Rows are points. Each copy is the shape, with its points in the same order, stretched, turned, moved and blurred by noise. Some copies are also mirrored. Which?
(in the rows, 128 means zero)

Shape (9 x 3):
[158 105 130]
[136 144 108]
[102 148 169]
[175 106 127]
[118 118 96]
[92 191 203]
[143 109 98]
[163 140 131]
[146 101 104]
Copy 1, 9 rows:
[184 141 120]
[128 150 108]
[119 109 163]
[189 159 115]
[136 126 84]
[91 116 212]
[158 138 86]
[154 163 136]
[168 135 89]
Copy 1 is: only turned
Copy 2 (9 x 3):
[149 117 111]
[159 165 135]
[110 136 171]
[163 111 107]
[138 174 115]
[107 129 217]
[152 154 104]
[166 128 137]
[147 145 100]
Copy 2 is: only turned
Copy 3:
[135 127 163]
[159 130 108]
[87 149 102]
[148 127 180]
[153 102 112]
[65 196 69]
[160 104 139]
[150 155 146]
[158 105 145]
Copy 3 is: only turned

Shape (12 x 6):
[125 150 141 100 34 102]
[149 193 107 98 175 131]
[133 160 160 121 172 131]
[104 156 147 108 113 116]
[169 160 111 100 71 108]
[106 131 138 108 77 136]
[95 136 155 101 125 106]
[146 137 112 106 183 104]
[99 141 132 122 125 213]
[102 156 107 128 149 123]
[121 135 125 152 159 106]
[118 149 113 178 174 112]
Copy 1 (12 x 6):
[77 106 187 112 61 33]
[194 195 127 138 102 123]
[153 142 136 133 111 165]
[108 127 150 92 85 116]
[133 143 173 146 82 39]
[104 113 172 89 107 72]
[121 115 129 90 85 113]
[184 152 92 144 118 121]
[135 143 194 77 179 142]
[127 166 109 112 122 127]
[120 141 98 145 127 134]
[111 159 80 165 134 161]
Copy 1 is: mirrored
Copy 2, 12 rows:
[127 50 78 138 96 144]
[126 168 106 100 180 176]
[90 135 99 117 181 137]
[91 109 96 132 130 146]
[167 97 96 119 127 149]
[100 86 124 141 102 144]
[71 106 103 114 123 137]
[109 164 122 77 158 120]
[71 125 164 166 143 174]
[89 162 120 116 121 151]
[95 157 120 120 135 102]
[87 183 114 133 137 109]
Copy 2 is: mirrored
Copy 3, 12 rows:
[86 102 104 41 95 131]
[175 179 75 129 161 115]
[126 168 114 133 162 120]
[103 159 109 96 120 133]
[133 99 89 72 122 110]
[93 123 124 84 103 156]
[101 172 135 102 114 125]
[168 164 119 146 137 102]
[114 146 123 123 133 210]
[135 157 95 137 115 135]
[120 136 111 156 123 108]
[117 138 95 173 133 112]
Copy 3 is: mirrored
Copy 4, 12 rows:
[90 90 154 87 106 209]
[136 192 77 95 114 131]
[133 156 111 107 155 102]
[99 134 136 122 122 145]
[120 112 104 69 99 204]
[112 116 145 138 126 178]
[110 127 147 126 109 125]
[152 145 83 107 100 99]
[143 174 120 187 183 172]
[101 152 91 143 117 126]
[113 117 76 132 133 101]
[96 130 48 141 146 88]
Copy 4 is: mirrored

Shape (13 x 9):
[150 111 47 206 128 145 122 155 141]
[164 89 121 113 207 102 107 86 110]
[168 102 136 133 163 167 120 115 104]
[178 147 151 163 141 166 113 132 122]
[13 123 161 108 138 103 133 157 165]
[177 133 136 115 159 139 81 95 121]
[141 151 156 124 118 48 117 157 142]
[150 94 144 91 115 152 124 138 96]
[136 93 154 161 130 128 149 137 119]
[126 186 125 100 145 127 125 145 228]
[142 155 154 93 202 129 142 145 125]
[125 104 160 103 130 148 160 99 105]
[165 187 119 146 134 143 114 108 122]
Copy 1, 13 rows:
[139 94 49 175 84 98 90 117 110]
[151 87 117 100 149 176 136 88 108]
[165 98 118 156 155 165 116 139 121]
[187 120 124 185 148 130 108 129 112]
[36 141 177 139 156 93 129 136 149]
[182 120 144 134 128 165 119 103 129]
[138 162 151 102 121 77 130 112 89]
[154 129 136 132 135 165 112 182 124]
[140 100 115 155 157 110 146 153 104]
[126 184 142 133 151 96 82 89 185]
[133 144 148 133 198 157 90 105 114]
[130 126 127 143 167 160 155 163 128]
[172 158 116 176 120 139 117 93 114]
Copy 1 is: only turned
Copy 2 (13 x 9):
[123 169 74 165 124 163 74 115 55]
[117 88 77 113 172 83 116 89 179]
[151 100 126 145 147 119 101 91 162]
[167 139 147 175 143 92 105 107 148]
[105 124 155 51 119 119 130 196 74]
[119 111 131 164 147 87 131 95 186]
[123 166 94 102 105 59 144 145 117]
[155 100 140 128 84 117 117 92 154]
[166 145 117 106 114 118 85 125 121]
[127 131 101 174 146 118 191 189 128]
[165 79 118 126 156 68 147 125 138]
[169 115 149 105 121 131 139 102 169]
[135 153 135 178 160 99 153 100 130]
Copy 2 is: mirrored
Copy 3:
[133 71 101 190 108 156 158 90 113]
[140 112 128 146 174 60 74 101 103]
[148 109 106 133 151 114 79 139 133]
[147 142 113 151 144 156 87 121 146]
[25 121 159 84 149 94 168 149 156]
[149 131 125 115 160 116 73 93 125]
[132 171 205 166 173 131 151 97 123]
[164 109 128 103 162 125 119 161 130]
[129 105 149 160 140 128 113 153 147]
[108 163 117 118 165 116 165 70 200]
[116 183 116 139 186 70 114 127 128]
[134 114 138 102 132 94 105 175 155]
[144 160 119 136 113 137 107 91 138]
Copy 3 is: mirrored
Copy 4 (13 x 9):
[133 121 69 184 121 127 74 115 164]
[155 85 110 168 128 141 179 50 83]
[158 82 139 134 135 102 149 90 121]
[149 129 157 123 141 123 131 108 147]
[88 145 129 105 129 163 157 209 63]
[170 110 141 113 115 156 154 69 111]
[140 198 118 110 84 152 164 141 121]
[145 84 117 109 100 103 181 140 141]
[128 128 145 162 98 91 148 135 129]
[99 156 144 95 160 227 149 134 143]
[137 146 124 104 179 146 187 115 100]
[109 94 148 113 106 97 172 116 109]
[147 151 139 87 134 138 100 77 123]
Copy 4 is: mirrored
